Rows are points. Two turns around zero, p and q, are shown by what they do to some points. Where does a point land after both, in the order given? Backwards means that the second turn is done in reverse. Each puzzle has new turns, and all numbers are rounded.
In the rows, zero is written as 128.

Turn p:
[102 122 173] => [152  83 117]
[179 135 128] => [152 165 155]
[124 163 113] => [103 125 157]
[101  77 163] => [158 100  75]
[123 105  73] => [ 89 163  99]
[139 165 119] => [115 132 165]
Turn q:
[117  69 116] => [ 83 107 164]
[111 157 169] => [177 109 123]
[171 137 141] => [122 120  83]
[113 149  86] => [130 175 142]
Where do these land?
q, then p: [ 75 165 129] => [174 143 171]
q, then p: [130  69  84] => [117  57 110]
q, then p: [124 161 141] => [133 159 146]
p, then q backwards: [147 126 162] => [103 149 149]
q, then p backwards: [164 120 124] => [103 111 107]

Turn p:
[171  99 136 109] => [121 120 143  75]
[ 92 115 126 186] => [ 92 102  96 171]
[123 114 113 105] => [125 153 119 112]
[109 154 145  81] => [146 171 162 139]
[146 143 158  83] => [146 148 178 110]
[ 95 147  84 203] => [132  93  60 184]
[160 124 134 128] => [134 110 138 104]
Turn q:
[142  75 128 147] => [127  78 117 155]
[171 107 132  96] => [100  90 122  95]
[139 163 161  99] => [ 88 159 131 101]
[134 126  64 198] => [194 102 182 160]
[ 90 166 120 106] => [147 179 117 109]
[122 146 126 143] => [135 144 143 136]
[ 97 114 165 107] => [106 147  83 139]
Where do these land?
q, then p: [ 73 105 106 183] => [142  49 108 115]
p, then q backwards: [134 146 167 124] => [152 141 118 161]
p, then q: [160 104 143 107] => [106 140  94 106]
p, then q: [131 154  77 152] => [156  84 158 112]
p, then q backwards: [142 130 146  74] => [136 183 108 127]

Turn p:
[115 146 120 150 109 130] => [151 126 146 129 142 147]
[121 125 211 120  91 225] => [150  80 103  14 100 152]
[141 132 113 114 123  98] => [138 137 125 157 126 107]
[139 145 102 132 163 116] => [105 131 130 153 162 115]
[122 118 112 106 116 154] => [135 157 119 101 128 122]
[145 105 112 152 136 108] => [116 137 113 163 127 149]
[140 135 131 118 137  91] => [125 118 130 160 121 105]
[101 117 123 131 148 102] => [104 138 157 146 117 128]
Turn q:
[163 154 147 126 131 138] => [146 155 164 135 128 124]
[134 169 129 139 124 113] => [128 152 137 147  96 122]
[112 110 116 156 123 152] => [116 130 110 104 132 160]
[127  91 120 132 155 110] => [ 97 105 123 139 157 130]
[134 110  93 116 130 121] => [133 118 102 150 149 134]
[ 78 176 106  89 156 139] => [127 166  79 118 117  68]
[149  86 185 139  77 123] => [149  71 182 102 117 158]
Where do these land?
q, then p backwards: [121 118 125 157  96 102] => [129 105 163 156 125 116]
p, then q: [ 94  95 104 149 117 100] => [140 160 150  95  93 143]
q, then p: [141 153 133  78 113 171] => [134 103  90 164 144  86]
q, then p: [109 150 158 135 122 117] => [159 126 139 128 100 119]
p, then q: [121 148 157 133 140 160] => [133 102 121 117 160 104]
p, then q backwards: [175 102 108  84 172 109] => [ 89 155  91 113 179  96]
p, then q: [145 167 109 132 156 116] => [ 75 128 133 137 141 124]
p, then q: [118  90 131 155 107 150] => [170 152 115 103 134 134]

Turn p:
[133  86 134  51  73 137 186 137] => [ 57  79 123  69 155  95 167 135]
[114  89 149 109  92 155 154 168] => [123  76 135  89 126  83 142 145]
[129 126  93 149  92 149 112  87] => [107 162 113  99  85 135 100 128]
[157 176 144 123 124 116 137  81] => [103 177 138 136 156 130 117  86]
[ 99 193 146 104 170 145  89  95] => [131 126  99 183 146 144  75  69]
[125 121 124 116 147  81 111 157] => [156 121 107 140 155 152 157 147]
[107 151  66 150 110 138 147 116] => [ 93 157 113 138 105 125  93 173]
[129 150 182 167  98 111 159 173] => [168 145 156 123 161  57 137 142]
[160 134 119 124 168 131  81 137] => [159 121 141 134 135 186 113 116]
[117  98 147 160 170 124  67 111] => [186 126 117 148  82 160 140  95]
[138  85 104 154 164 119 162 146] => [127 119 164 149 101 142 167 171]
Turn q:
[ 96 152 177 160  84 117 129 105] => [115  85 170 179 106 134 149 112]
[135 145 112 128 130 147 107  84] => [132 136 159 115 132 172 122 141]
[149  87 128 142 109 191 126 149] => [155 169 137 163 169 111  92 116]
[198 117 139  61 102 138 109 115] => [100 197 142 136 143 120 143 196]
[ 99 129 140 121 134  74 157  90] => [114  90  97 140  86 157 154 141]
[133 148 146 155 175 154 164 120] => [163  90 117 123 176 143 147 126]
[ 77 139  69 116 134 152  77 158] => [133 127 153  72 103 113  54 111]
[144  98 161  95 131  69 123 142] => [121 149  96 136  86  94 172 153]
[142 154  85 144 170 148 192 173] => [120 101  76  88 200 121 114 101]
[109 111 123 158 111  90  96 145] => [127 138 133 129  81 114 133  83]
Where do these land?
q, then p backwards: [135 135 119 174 118 171 123 108] => [170 157 148 120 164 130 111 130]
q, then p: [110 101 188  95 119 150  98 116] => [183 151 159  99 156 106 141 149]
q, then p: [162 116 121 120 101 111 153 145] => [121 144 107 169 123 120 114 152]
p, then q: [ 93 103 105 196 140 119 125  62] => [ 49 112 173 156 142 143 119  85]
p, then q: [105 160  98 143  82 132 120 142] => [108 143 142  75 106 101 120 120]
q, then p: [112 117 110 102 146 148 109  78] => [149  96 147  90 140 131  89 125]
p, then q: [129 138 144  82 162 113 178 181] => [195 112  70 133 127 111 147 106]
p, then q: [125 105 110 152 121 143  81 142] => [104 176 146 134 145 113 114 141]
q, then p: [180 176 157  88 163  65 165 177] => [ 72  98 103 176 159 118 186 199]

Turn p:
[103 133 113 148 140 101 118 162 114] => [168 150 124 127 111 106 115 105 134]
[106 145  96 139 123 139 126 145 153] => [126 127 120 137 106 127 116  89 102]
[123 136 132 114  91 144 131 113 158] => [105 101 119 130 106 150 147 130 109]
[119  97 144  95 116 167 114 126 106] => [130 102 147 170 127 130 123 172 124]
[143 143 107 154 130 113  59 141 155] => [138 139  93  88 111 107  86 132  84]
[172 137 167  92 136  98 225 142 137] => [ 75 175 121 137 138 164 180 124 207]
[125 162 161  79 151 106 138  89 107] => [152 149 135 121 162 190 158 153 136]
[138 117 139 172 164 136 129 138 140] => [113 136 152 102 131 111  89 113 146]
[139  94 115  96 165 129 144  95  81] => [136 146 162 156 190 116 148 154 130]
[101 102 119 149  98 122 117 121 133] => [139 101 139 121 103  98 144 124 113]
[138 142 114 170  94 153 108 136 125] => [126  83  97 119 122 108 102 111 122]
Turn q:
[ 97 116 115 143  92 163 119 126 156] => [133 139 162 110 155 166 106 107 141]
[131 106 135 115 131 110 144 120 145] => [134 125 133 116 121 140 152 152 118]
[176 107 141  73 140 159 103 154 167] => [147 173 185 134 138  84 162 137  98]
[137 133 146 158 150 132 184 134 102] => [104  74 128 149  97 126 148 118 145]
[100 172 121 133 118 117  99  93 124] => [148 153  86 113 118 138  93 113 150]
[118 141 154 177 140 135 106 126 114] => [116 117 131 142  96 129  77 120 133]
[144 152  56 148 160  96  95  95 133] => [188 132  68 171 142 143 107 125 101]
[135 121 116 127 111 137 156 178 167] => [103 136 159 134 144 152 165 100 101]
[104  98 183 151 139 109 107 148 148] => [ 92 141 158 122  90 148 101 166 110]
[143 109 154 114  99  92 138 118  97] => [111 103 110  82 125 105 135 154 116]
[114 132 102  95 131 125 133 116  60] => [121 114  83 131 166  95 131 146 168]
[137 149 112 101 126 162 153 128 122] => [138 129 132 134 145 110 159  99 156]
Where do these land?
q, then p: [171 193 152 131 161 126 156 141 139] => [126  84 109 100 138 112 196 102 134]
q, then p: [109  88 153  96 109 100 155 124  90] => [129 173 147 177  84 126 139 122 130]
p, then q: [114 117 162 132 144 116  72 121 140] => [ 98 155 137 113 144  76 132 123 109]
p, then q: [ 80 132 135 156 157 150  98 122 129] => [137 130 148 101 116  75 101 148 115]
q, then p: [139 140  87 105 123  99 160 126 153] => [103 129 132 157 174 127 138  95 142]
p, then q: [130 154 139 135 111 167 119  85 171] => [118 124 158 123 167 116 114 162 176]
q, then p: [163 119 101 157 119 108 141 129 119] => [135 124 147 142 161  87 132 141 133]
q, then p: [118  88 140 132 107 102 133 169 112] => [170 137 163 165 109 130 119 126 137]
q, then p: [104 116 116 136 162 132  86 141 130] => [147 121 111 107 117 125  78 114 130]
p, then q backwards: [129 110 130  85 125 199 163 115 115] => [109  89 103 160 170 148 152 177 116]
p, then q: [151 151  94 142  91 110 123 135 110] => [158 109  95 146 160 144 146 138 116]

Turn p:
[ 86 116  96 140 118 119 112  98 116 169  98] => [118  91 126  59 111 111 120 140 136 125 122]
[142 114 174 128 113 159 146 102 156  97 117] => [151 153 144 141 112 174 125 127 100  89 147]
[ 98 150 136 104 152 110 140 132 113 184  93] => [130  80 134 104 152 115 153 177 112 141 106]
[157 107 104 106 102 111 159 146 106 121 149] => [136 126  68 158 133 107 125 115 136 113 131]
[181 111 109  86 138 141 143 148 103 106 132] => [178 133  88 172 138 129 124 114 148 129 105]
[109 154 100 131 165 148 137 137 109 190 136] => [110  98 114  99 146 128 143 131 110 180  82]
[139 108 159 166 173 140 122 110 163  92 111] => [145 152 188 121 141 163 146  90 130 106 136]
[ 98 122 132 118 118 149 120 130 182  73 153] => [ 99 190 138 133 126 169 112 140 154 106 138]
[135 116 154 118 133 150 146 130  87  64 149] => [131 135 135 190 117 143 104 106 130  88  95]
[117 151 112 123 125 110  82 147 110 178 100] => [130  89 138 105 116  95 134 160 146 178 132]
[147 121 143 177  84 147 126 147 156  88 135] => [113 169 134 150  78 142 145  97 127 117 168]
[156 162 111 144  98 116 136 116 150  69 146] => [127 202 127 148 112  95 114 113 117 114 142]
[116 136 134 126 140 118  94 100 120 194 142] => [120  83 138  92 148 126  99 138 109 170 141]
[111 125 127 123 133  74 130 150 122 166 131] => [105  91 119 122 161  96 146 146 137 135 147]
Turn q:
[ 99 114  96 139  95 113 108 151  74 110 144] => [130 104 135 125 134 174 159 114 112 127  68]
[128 153  74 150 124 152 119 106 128 120 120] => [156 156 146 110 157 108 135 117 144 117  92]
[140 140 162 112 169 123 137 126 124 174 117] => [ 95 147 117 146 108  97  97 128 102 148 150]
[137 156  97  96 151 165 116 124 168  97 102] => [167 170 163 121 163 132  96 121 150 132 155]
[108 165 116 127 157 136  99 154 150 129 131] => [136 133 158 170 149 121 101 106 142 137 122]
[147  74 162 152 118  81 166 146 106 163  99] => [ 88 126 108 139  68 127 174 178  95 126 137]
[153 143 107 124 135 146  82 129 167 141 158] => [120 130 135 138 167 120  79 141 168 112 115]
[135 122 103  74 156 167 128 157 168 131 134] => [105 160 168 121 148 154  91 121 165 145 161]
[126 159 111  78 118 132 118 111 152 144 129] => [135 128 160 101 128 122  73 117 129 118 134]
[ 96 131 150 166  84 158 137 111 127 122 124] => [163  94 114 109 112 105 157 124 153 155 113]
[128  91 156 149 143  96 176 118  91 140 160] => [ 76 113  84 125 107 122 175 114 102 117 141]
[135 109 170 163 100  63 181 139 104 113 135] => [122  99  87 145  67 139 185 131 104  89 141]
[103  85 155 154 118  92 125  97 113 109 118] => [135  83 112 124 135 122 177 151  89 126 139]
[155 151 132 109 125 167 100 123 121 101 121] => [164 149 107 119 150 147  92 128 138 144 125]
Where do these land?
q, then p: [110 152 122 103 106 100 128 153 132 120 132] => [143 126 142 138  93 152 106 115 122 112 145]
p, then q: [124 141 126 101 217 120 139 114 108 136 134] => [119 175 126 161 141 106 130 158  85 163 169]
p, then q: [161 136 107  94 114 115 146 143 146 124 117] => [120 166 134 145 122 129 125 118 142  86 113]
p, then q: [171 102 121 220 205 139 152 119 105 114 106] => [149 141  74  58 121  70 141 137  72 121 189]
p, then q: [121 127 132 127  80  98 100 109 114 177 113] => [ 80  89 135 121 130 179 122 142 125 111 113]
q, then p: [114  98 115 107 124 153 143 126 119 125 140] => [127 121 114 119 146 159 118 156 117 128 113]
q, then p: [129 144 124 149  94 144 103 113 108 117 157] => [178 136 124  99 132 129 142 125 154 119 125]
p, then q: [107  95 148  99 116 104 144 225 117 138 136] => [100 128 167 145 131 112 208 122 191 120 141]
p, then q: [129 142 183  95 137 171 111 125 117 143 113] => [118 143  93 141 113 144 134 162 155 179 107]
q, then p: [113 139 113 132 102 147 111 106 153 116 114] => [165 128 132 147 155 136 137 129 133 133 154]
q, then p: [113 125 132 110 140 108 148 103 107 119 105] => [130 105 112 153 130 112 101 125 110 120 108]
p, then q backwards: [145 136 136 145 159 111  62 103 145 115 139] => [ 95 150 106  86 148 165 122 130 168 132 111]
q, then p: [144 145 109 159 119 189 150 147 174 134 111] => [129 177 132 120 154 124 158 157 102 152 180]
p, then q backwards: [111 112 123 151  80  94 156 105 147 115 175] => [169 129 138 102 173 101 161 101 131 143 165]

Turn p:
[125 112 147 111 169 148 144 110 160 102 148 142 152 105] => [ 84 117 149 105  98 158 104 148 125 127 119 104 108 137]
[157 114 147 114 132 107 105 136 106 142 123 150 121 145] => [138 123 130 133 131 109  96 139 133 129 123 163 138  94]
[152 131 125 149  96 113 151 125 118 118 151 132 154 108] => [151 123 119  95 114 122 129 120 165 158 136 116 128 137]
[126 126  97 159 146 114  99 152 124 136 156 105 127 131] => [138 155 149 136 140 136 161 116 133 152 124 155  95 119]
[104  99 130 134 106 145 136 139 107 104 136 134 118 120] => [112 115 130 144 111 132 139 125 135 154 141 140 157 154]
[176 123 136 155 149 139 150 153 111 147 162 103 108 119] => [142 129 155 106 107 105 127 104 117 146 177 148  91 117]
[132 111  89 111 148 142  90 103 121 115 105 101 117 111] => [112 116 107 163 147 163 116  92 113 132 110 139  99 127]
[118 149 154 104 105 147 105 158 140 102 148 144 137 130] => [101 170 124 145 112 114 116 148 136 149 129 103 155 121]
[107 133 115 102 106 131 153 109 125 123 136 102 137 153] => [115 139 125 115 160 130 125 108 141 109 135 118 148 164]
[110 150 130 128 137  89 126  97 126 140 109 165 100 116] => [148 101 122 134 133 156 143 145 138  93 123 121 149  85]
[111 137 126 145 120 146 110 126  97 133 117 106 109 133] => [135 135 111 142 142 135 148 110  97 140 143 144 144 129]
[106 131 161 131 116 109 131 118 169 139  91 127 159 160] => [125 121 121 107 160  98 135 172 112 109  89 106 141 139]
[156 162 101 113 160 163 153 107 119 148 136 154 136 154] => [143 158 130 100  95 142 101  97 114  74 125 134 122 128]
[149 139 103 150 147  89 138 158 121 136 104 104 148 100] => [190 119 147 137 144 132 128 129 131 148 124 116  85 131]
[115 124 149 120  99 148 152 117 155 102 112 155 104 146] => [ 97 106 123 132 106 101 135 127 127 106 120 101 171 136]
[104 108 137 123 111 118 103 140 146 161 114 123 124 118] => [120 122 106 154 148 114 145 167 131 125 130 141 117 130]
Turn q:
[153 107 118 126 140 153 117 170 112  73 133 120 149 153] => [144  89 153 113 141  82 103 117 122 115 164 102 112 116]
[136 155 124 125 127 110 126  91 154 130 144 128 118  99] => [103 168 133 144 112 143 129 123 124 114 116 155 112 131]
[120 115  98 127 163 128 130 145 117 112 107 143 146 134] => [133 104 131 111 147 125 131  87 110 147 147 124 123 127]
[115 150 110 123 121 138 122 136 122 116 108 177 104 149] => [116 121 146  92 150 147 163 123 109 109 119 108 136 116]
[130 141 131 116 151 154 119 133 117 122 111 140 152 171] => [123 118 115  99 155  92 129 127  98 136 128 113 136 113]
[120 125 107  97  98 112 134 105 147 150 132 106 111 124] => [114 137 115 163 141 138 144 127 159 118  94 136 111 136]
[139 116 130 102 152 140 107 159  79 112 132 139 138 136] => [174 113 147 105 152  99 113 114 107 124 128 112 132 143]
[127 110 149 154 100 108 139  85 124 132 133 112 135 109] => [120 145 145 148  92 131 127 148 158 163 117 144 130 129]
[ 98 154 130 125 128  83 133 116 152 145 138 133  91 148] => [ 92 149 116 155 127 158 162 136 113 119 119 109 135 160]
[130 157 132 114 122  98 121 146 144 135  89 147 120 134] => [110 121 132 132 160 141 159 136 110 111 136 152 153 138]
[145  98 140 162 111 135 127 123 139 159 163 124 153 107] => [131 125 109 114  77 125  98 138 166 134 127 148 129 142]
[149 119 109 158 147 165  99 158  87 111 122  95 144 128] => [170 111 135 122 115  86 105  92 132 121 153 112 153  95]
[110 120 150 114 129 122 129 106 166 143 117 131  89 117] => [101 134 122 153 138 175 114 146 121 128 101 131 133 129]
[ 90 140 143 122 103 124 141 119 148 137 144 110 131  98] => [136 131 109 159 100 151 143 153 126 128 112 145 103 124]
[158 114 148 157 127 149 177 128 112 144 146 116 138 112] => [153 155 113 110 112 130 102 150 166 151 161 130 122 121]
Where do these land?
q, then p: [ 99 141 112 131 131 151 138 118 124 103 118 109 123 121] => [139 103 112 125 119 141 139 117 124 139 163 121 113 124]
p, then q backwards: [141 124 115 127 147 149 148 117 151 120 152 143 119 155] => [144 137 102 144 119 125  99 112 140 114 151 152 125 125]
p, then q: [130 145 110 101 147 118 166 121 146 108 115 140 147 130] => [115 113 143 161 137  98 104 146 118 123 127 122 138  98]
p, then q: [116 123 107 157  90 118 123 155 156 131 133 152 141 126] => [ 98 124 109 136 148 143 154 143 155 125 167 142 129 129]
p, then q: [134 137 134 157 149 150 123 112 113 146 106 126 124 113] => [161 141 149 108 140 125 129 117 157 127 117 117 123 124]
q, then p: [137 134 115 126 138 111 128 127 181 117 155  31 146 131] => [140 120 134 123 128 143 227 106 158 157 105 139 129  97]
p, then q: [127  96 114  98 146 127 113 136 109 141 105 139 130 126] => [116 104 150  95 112 134 120 117 119 121 130 117 157 120]
p, then q: [142 141 137 133 138 137 143 141  99 130 116  91 133 117] => [140 160 128 120 125 103 109 122 136 122 112 111 143 149]
q, then p: [138 134 182 115 146 100 114 154 122 102 110 149 124 130] => [135 155 160 115 123 122  98 149 112 158 135 168 151 124]
p, then q backwards: [132 138 111 132 126 129 112 113 106 138 113 143 133 117] => [111 131 126 125 134 144 130 136 130 154 126 119 126 102]
p, then q: [ 97 111 166 145  85 105 115 128 113 147 126 119 148 184] => [129 114 103  99 163 117 147 108  93 151 159 154 118 177]
p, then q: [116 148 114 136 136 135 129 133 118 147 113 144  79 134] => [136 144 161 110 101 125 128 134 142 143 154 132 104 117]
p, then q: [110  49 128 108 146 106 118 118 103 141 182 148  99 125] => [108  80 119  74  98 185 113 156  98 127 106 121 105 141]
p, then q: [135 151 169 106 134 135 126 143 136 144 104 146 139 114] => [162 111 142 145 115 106 134 113 131  95 144 133 142 138]
p, then q: [138 120 128 119  92 139 117 133 125 111 105 122 138 115] => [111 121 111 135 120 117 140  96 148 134 124 129 149 134]
q, then p: [142 135 125 141 120 132 146 108 140 140 118 144 106 123] => [117 150 121 136 115 140 131 141 116 115 132 101 127 138]
q, then p: [142 147 109 144 106 133 117 121 132 111 205 129 147 115] => [114 118 119 148 150  97 144 101 164 132 134  91 174 104]

Turn p:
[124 105 112 136  92 134  85  81 178 180 104 112 178 149] => [166 132 112 126 117 140  60  97  60  94 112  99 112 102]
[153 126  82 104 164 134 132 152  88 101 134  93  97 132] => [124 141 149  94 153 128 123 142 175 183 134 165 133 106]
[154 163 115 104 151 132 150 101 111  83 178 126 124  78] => [124 152 138 151 122 162 116 145 193 148 116 162 147 179]
[ 65 170 110 115 137 124  94 166 110 156 104 174 127 160] => [120 136 128 156 185  96 155 111  66 146 182 142 112 133]
[132  80 159 110 174  86  87 129 108 120 176 176 129 157] => [150 131 216 129 129 108 143 131 130 102 171 111 186 134]
[162  95 110 109  82 143 149 152  90 101 166 117 144 121] => [ 77  92 162 118 152 156 102 132 164 137  91 122 142 120]
[112 100 159  93 100  79 153 124 113 100  95 137 150 107] => [ 85 159 138 145 126 145 167 125 120  83  92 132 157  97]
[131 134  97 160 121 125 152 109 149 174 129 146 107  97] => [146 147 105 144 128 133 123 115 151 129 130  81  76 139]
[129 135 169 104  93 171 112 114 113 166 104 107 100 104] => [114 128  94  83 116 158 146  83  96 151 109 110 137 156]
[100 170 140 160  99 125 140  97 155 136 108  85  93 137] => [127 145  51  93 120 119 125 146 116 102 130 131 100 149]
[155 153 141 140 139 125 179 154 104 123 155 118 161 146] => [ 88  91 148 138 100 135 125 135 161 120 147 164 101 129]
[116 117  99 169 151 105 134  81 136  90  99 176 168 153] => [191 127 145 173 152 123 137 149 127  68 115 156 105 106]
[124 163 157 159 143 117  74 172 142 148 110 132 106 142] => [134 128 132 113 107  74 150 149  73 156 152 121 111 150]
[117  93 149 157 143 159 138 149 152 148 154 109 123  88] => [135 100 106 134  91 151 133 148 141 156 143  74 141 120]
[146 119 121 101 131 160 141 139 170  93 106 114 112 148] => [138 111  95 124 124  92 116 114 148 146  98 151 159 103]
Turn q:
[162 128 128 148 106 113 137 124 179 126 140 141 123 127] => [119 103 133  91 153 111 145 124 102  98 117 121 120 138]
[131 203 140 122 110  99  90 162 125 110 125 142  68 155] => [108 114 127 139  77  89  96 114  79 151  95  72  95 126]
[105 119 113 134 170 165 161 119 111 165 131 131 158 150] => [147 146 133 143 129 135 119 168 187 117 125 142 162 153]
[173 140 160 144 156 125 127 122 139 133  77 114 113  84] => [ 98 124 152 118 141 122 144  58 146 141  88 139 142 124]
[ 90 138 145 106 144 225  78  86 114  96 119  80 138 108] => [ 78 175 123 144 121 142  80 113 131 159 189 139 213 104]
[127 149 147  98  69 117 118  80 154 127 148 143 136 125] => [115 100 123 116 114 141 107 105  85  85 174 128 117 152]
[143 123 112 164  81 113 157 177  88 188 117 116 121 146] => [128 114  73 105  88 133 176 151 171 138  96 119  89 149]
[117 117  78 123 151 112 149 104 126 109 110 158 125 121] => [124 159 155 156 154 130 122 145 135  98 118 147  94 118]
[105  97 144 117 174 149 143 134 144 179  79 147 181  99] => [154 139 184 132 106 149 166 119 184 106 124 169 175 124]
[138 126 123 169 119  92  94 166 115 105 130 110 134 159] => [156 153  94 124 130 101 162 125 102 155 116  89 112 121]
[128 187 121 115 103  99 111 111 112 142 179 120 107 107] => [110  91 115 137 112  89  95 113 123 141 169 115  83 153]
[101 112  80 114 134 157 173 170  98 137 154 142 173 129] => [148 148 141 128 119 144 141 211 157 151 144 165 117 150]
[147  86 142 118 133 114 169 109 117  82 147 123 150 154] => [168 134 112 126 184 173 116 136 105 131 121 144 125 143]
[113 104 110  87 157  99 118 134 190 115 112 109 119 133] => [155 137 182  99 146 136 113 123 127 109 135 102 118  73]
[ 97 138 174 176 104 123 142 143 113 125 142  91 113 108] => [142 117  67 104 105  96 118 106 127 153 120 164 138 116]
[174  81 133 113 136 148  79 107 123 110 136 182  88 144] => [ 93  94 135 186 168 158 151 137  88 116 118  92 150 105]
Where do these land?
p, then q: [153 115 118 111 109 166 102 117 119 140 144 161 179 127] => [122 137  95 162 142 149 149  95 135 118 126 120 186 124]
p, then q: [100 180 129 170 124 131 162 124 105 117 138 150 105 110] => [138 128 123 113 144 112 103 191 132 117  79 110 122 113]
p, then q: [143 127  91 137 128  93 154 117 138 141 157 104 107 139] => [120 113 155 107 122  94 107 118 101 133 146  99 125  98]
q, then p backwards: [132 148  84 102 146 117 155 161 144 131  92 119 114 141] => [182 110 103 151 116  90 124 127 108 134 128 112 121 104]
p, then q: [122  95  81  83 146 137 136 145 122 144 142  96  90 101] => [117 111 172 102 114  95 120 114 176 120 175 123 150 139]
p, then q: [113 130 144 148 116 132  72 131 151 108 140 106 179 115] => [127 148  96 151  97 142 180 138 122 176 129 118 135 134]
p, then q: [147  67 152 133 134 171 105 177 153 166 127 134 171 140] => [129 108  73 126 142 168 173  86 158 138 174 159 135 108]
p, then q: [132 179 169 128  86 138 146 125 115 124 118 118 105 140] => [144 155 129 149 116 158  96 169 120  93 120 119 100 113]
q, then p: [ 96  79 162 114 107 180  98 114 171 146 133 170 177 160] => [ 84  51 163 168 123 170 107 152 140 125  98 165 146 123]
p, then q: [136 200 170 132 142 102 129 110 123 111 146 166  85 125] => [172 131 114 117 125 128  93 161  92  94  87  93 103 167]
p, then q backwards: [105 180 156 147 107  86 108 141  80 131 110 150  98 163] => [164 142  81 162  86 120 130 122 163 106 143 159 170  97]
q, then p backwards: [142  44 133 125 107 152 106 138 154  86 139 146 174 122] => [ 49 104 149 123 154 129  95 124  69 109  96 126 134 131]
q, then p: [140 119  96 124 141  86 157 101 128 147  98 109  97  78] => [178 165  85 137 122 104 157 126 149 122 122 106 161 150]
p, then q backwards: [123 101 103  95 181  82 170 146 102 130 118  58 151 123] => [ 68  86  89  93 125 169 120 141 126 121  85  88 115  83]
q, then p: [137 157 132 172 144 147 119  72 114  98 118 134  88 137] => [170 161 129 138 155 134 133 176  90 114 147 157 104 118]
